Every row gives one point. Each copy is the shape, with its points in the same order, turned, moved and blurred by noise. Say if it was mirrored as well.

Shape:
[[-1.36, +0.00, +1.38],
[+2.14, -0.50, +1.44],
[-1.45, -0.73, -1.56],
[-0.41, -0.19, -1.36],
[-0.95, -0.43, -0.84],
[-0.22, +2.94, -1.96]]
Copy 1:
[[-0.97, +1.74, +0.66],
[+2.06, +0.04, +1.50],
[-1.43, -0.39, -1.57],
[-1.04, -0.96, -0.59],
[-0.99, -0.11, -0.72],
[-2.62, -2.37, +1.49]]
Copy 1 is: mirrored
Copy 2, 6 rows:
[[-1.02, +0.38, -0.97],
[+2.40, +0.73, -0.79],
[-1.12, -1.84, +0.87],
[-0.37, -1.33, +1.38],
[-0.68, -1.14, +0.61],
[-1.24, +0.52, +3.71]]
Copy 2 is: mirrored

Shape (7 x 4):
[[+0.08, +0.86, -0.01, -0.76],
[+0.35, +0.19, -1.36, -1.06],
[-0.25, +0.37, -0.20, -0.02],
[-0.45, -0.83, +0.07, -0.05],
[-0.78, -0.02, +3.65, +1.36],
[-0.60, +0.24, -1.34, +1.64],
[+2.45, -0.42, -0.21, +4.11]]
Copy 1, 7 rows:
[[+0.49, +1.45, +0.18, -0.58],
[+0.85, +0.63, -0.75, -1.44],
[-0.17, +0.92, -0.26, -0.29],
[-0.77, -0.11, -0.04, -0.51],
[-1.96, +0.25, +2.39, +2.34],
[-1.04, +0.80, -2.17, +0.31],
[+0.74, -1.37, -2.33, +3.47]]
Copy 1 is: only turned
Copy 2, 7 rows:
[[-0.13, +0.93, -0.12, -0.72],
[+1.20, +0.84, -1.10, -0.15],
[-0.30, +0.66, -0.12, +0.09],
[+0.11, -0.26, +0.26, +0.89],
[-2.62, -1.00, +2.83, -0.07],
[-1.34, +0.80, -1.64, +1.33],
[-3.34, -2.59, -2.55, +0.04]]
Copy 2 is: mirrored
Copy 3, 7 rows:
[[+0.00, +0.51, +0.52, +0.52],
[-0.32, -0.28, -0.39, +1.34],
[-0.07, +0.05, -0.06, -0.18],
[+0.27, -0.94, +0.60, -0.68],
[+1.96, +0.93, +1.91, -3.07],
[+0.30, -0.49, -1.93, -1.06],
[+4.33, -0.39, -2.77, -0.88]]
Copy 3 is: mirrored
Copy 4 (7 x 4):
[[+0.59, +0.04, +0.01, -0.56],
[+0.98, -0.64, -1.25, -0.60],
[+0.25, -0.57, +0.08, +0.15],
[+0.68, -1.58, +0.59, +0.18],
[+0.15, -0.31, +4.11, +0.92],
[-0.67, -1.26, -0.60, +1.64],
[+1.31, -0.41, +0.16, +4.96]]
Copy 4 is: only turned

Shape, 10 rows:
[[+3.96, +0.09, +1.56, -0.16, -1.16, -1.19],
[+1.95, -1.46, +1.20, -1.64, +0.81, +0.76],
[-0.16, -1.51, -0.52, -0.32, -1.62, +1.55],
[-1.06, -1.35, -2.07, +0.91, -0.37, -0.26],
[+2.14, +0.32, -1.68, +1.94, +1.60, +0.82],
[-0.65, -0.84, -0.49, +0.16, -1.03, -0.11],
[+1.38, +2.13, -1.06, +1.15, +3.27, +1.80],
[-0.37, -0.45, -2.87, -1.51, -0.01, -0.76],
[-1.10, -1.16, -0.60, +0.45, +0.85, -1.60],
[+0.59, -0.25, -1.13, +0.41, -1.10, +0.17]]
Copy 1:
[[+2.66, -0.44, +3.01, -1.27, -2.33, +0.77],
[+1.85, -1.79, +2.17, -1.35, +1.03, -0.07],
[+0.94, -1.76, -0.88, +0.29, +0.70, +0.82],
[+0.91, +0.19, -1.89, +0.62, +0.39, -1.34],
[+3.37, +1.83, +0.80, +1.17, +1.37, +0.12],
[-0.13, -0.29, -0.53, -0.22, -0.16, -0.57],
[+2.18, +2.79, +1.88, +0.55, +3.38, +0.92],
[+1.19, +0.63, -1.63, -2.20, +1.00, -1.41],
[-0.11, +0.79, -0.48, +0.11, +0.48, -2.57],
[+1.32, +0.12, -0.55, -0.27, -0.13, +0.55]]
Copy 1 is: only turned
Copy 2, 10 rows:
[[+1.35, -1.22, +0.08, -1.61, -3.66, -3.13],
[-1.09, -2.09, +1.51, -0.87, -1.60, -1.51],
[+0.01, -2.41, -1.47, -0.26, +0.36, -0.13],
[-0.20, +0.07, -1.77, +0.89, +1.31, -0.93],
[-0.73, +1.16, -1.01, +1.55, -2.72, -0.64],
[+0.66, -0.66, -1.01, -0.47, +0.77, -1.01],
[-1.57, +2.36, +0.18, +0.52, -3.04, +1.54],
[-2.05, +0.47, -1.83, -1.10, +1.08, -1.63],
[+0.20, +0.75, +0.20, +0.53, +1.46, -1.91],
[+0.19, -0.44, -1.98, -0.20, -0.54, -1.12]]
Copy 2 is: mirrored
Copy 3:
[[+2.75, +0.61, +1.43, +0.38, -3.73, -1.21],
[+2.86, -1.76, +1.09, -0.15, -0.97, +0.44],
[-0.91, -1.56, +1.23, +0.10, -0.97, +1.15],
[-1.65, -0.64, -1.27, -0.57, -0.36, +0.09],
[+1.25, +0.87, -1.59, +2.29, -0.01, -0.33],
[-0.87, -0.50, +0.44, -0.99, -0.75, +0.00],
[+2.51, +1.81, -0.96, +2.06, +2.22, +0.38],
[-0.21, +0.15, -1.68, -1.76, -0.84, +2.08],
[-0.03, -0.54, -1.24, -1.98, +0.08, -1.03],
[-0.49, +0.24, +0.17, +0.16, -1.42, +0.41]]
Copy 3 is: only turned

Shape:
[[-0.05, -2.30, +1.05, +2.37, +0.31, +0.60, -2.23, +1.28],
[-1.24, -1.20, -0.12, +1.34, +2.01, +2.23, +0.77, -1.40],
[-0.66, -0.67, -0.17, -1.32, -0.20, +0.02, -1.27, +0.15],
[+1.21, -2.79, +0.52, +2.36, -0.78, -1.16, -2.26, -2.13],
[-1.77, +0.38, -1.32, +1.32, +2.74, -0.03, -0.46, -1.48],
[+1.07, -1.37, +0.29, -1.47, -0.13, -1.42, -0.37, +1.79],
[-0.16, +0.71, +1.58, -1.28, +0.87, -1.25, -1.07, +1.73],
[+0.82, -0.24, -1.60, +2.26, -0.28, -0.81, -0.32, -0.98],
[-2.46, +0.38, +2.15, +2.41, +0.26, +1.95, +1.69, +0.86],
[-0.42, -0.40, +0.60, -0.84, +1.73, -1.69, +1.40, -1.76],
[+0.22, +0.38, -1.38, -1.23, -0.96, +1.27, -1.84, +0.55],
[-1.95, -1.48, -1.00, -0.64, +0.88, -0.06, -1.28, +1.06]]
Copy 1, 12 rows:
[[-1.15, -2.97, +0.63, -0.49, -0.97, -0.41, -1.24, +2.48],
[-1.51, -1.75, +0.62, +0.27, +1.79, +1.25, +1.54, +0.21],
[-0.11, +0.57, -0.42, -1.74, -0.43, +0.33, -0.19, +0.87],
[+0.39, -3.35, +1.24, -0.14, -1.85, +0.13, -2.15, -1.14],
[-2.25, -0.96, -1.24, +1.11, +1.47, -0.24, +0.44, -0.91],
[+2.06, -0.18, -0.63, -2.19, -0.38, -1.26, -0.43, +1.33],
[+0.58, +1.67, +0.42, -0.97, +0.32, -2.25, -0.68, +1.68],
[+0.67, -1.97, -1.15, +1.34, -1.69, -0.04, -0.35, -0.71],
[-1.92, -1.14, +1.67, +1.68, +0.44, -0.90, +3.49, +2.45],
[+0.73, +0.00, +0.64, -0.78, +1.52, -1.26, +1.09, -1.68],
[+0.11, +1.07, -1.52, -0.64, -1.54, +1.32, -0.45, +1.70],
[-1.49, -0.63, -1.34, -2.32, -0.21, -0.39, +0.29, +1.00]]
Copy 1 is: only turned
Copy 2, 12 rows:
[[-0.90, -2.48, -0.71, +1.00, +1.29, +0.41, -2.34, +1.86],
[-0.32, -1.58, +2.16, +0.37, +1.53, +1.11, +1.26, -0.60],
[-0.59, -1.49, +0.23, -1.76, -0.69, -0.88, -0.65, +0.78],
[-0.09, -2.60, -0.08, +2.45, +0.22, -2.31, -3.08, -0.70],
[+0.63, -0.91, +3.72, -0.54, +0.86, +0.17, -0.51, +0.36],
[+0.32, -1.17, -2.12, -1.71, +0.74, -2.13, -0.59, +1.62],
[-0.88, -0.35, -0.66, -3.07, +2.03, -1.43, -1.48, +1.67],
[+0.77, +0.19, +1.36, +1.63, +0.01, -1.46, -1.00, +1.29],
[-3.41, -0.61, +1.04, +0.82, +2.82, +1.04, +1.70, +1.53],
[+0.97, -0.96, +1.61, -1.37, +1.85, -2.54, +0.75, -0.95],
[-0.75, +0.15, -0.47, -1.84, -2.18, -0.01, -1.07, +0.96],
[-0.22, -2.75, +0.81, -1.62, -0.33, -0.51, -0.77, +2.46]]
Copy 2 is: mirrored
Copy 3:
[[+1.28, -3.26, -0.51, +1.09, +1.19, -0.22, -1.79, +1.27],
[+1.21, -0.91, -0.42, +0.60, +1.40, +2.87, +0.47, -1.07],
[-0.36, -0.73, -1.00, -1.26, -0.94, +0.66, -1.02, +1.16],
[+3.34, -2.42, +0.22, -0.29, -0.46, -1.69, -1.76, -1.05],
[-0.35, +0.73, -0.46, -0.06, +2.12, +1.17, -0.57, -1.99],
[+0.50, -0.87, -1.81, -1.90, -0.40, -1.14, +0.06, +2.87],
[-1.47, -0.53, +0.12, -1.88, +0.42, -0.85, -0.17, +2.78],
[+1.83, +0.47, -0.92, +1.20, -0.17, -1.18, -0.31, -0.80],
[-1.31, -2.34, +1.10, +2.45, +0.78, +1.63, +2.09, +0.60],
[+0.50, +0.29, -0.24, -2.44, +0.60, +0.07, +1.93, -0.53],
[-0.08, +0.59, -1.25, -0.24, -1.62, +1.01, -2.04, +1.83],
[-1.07, -1.41, -2.56, -0.86, +0.35, +0.88, -1.22, +0.59]]
Copy 3 is: only turned
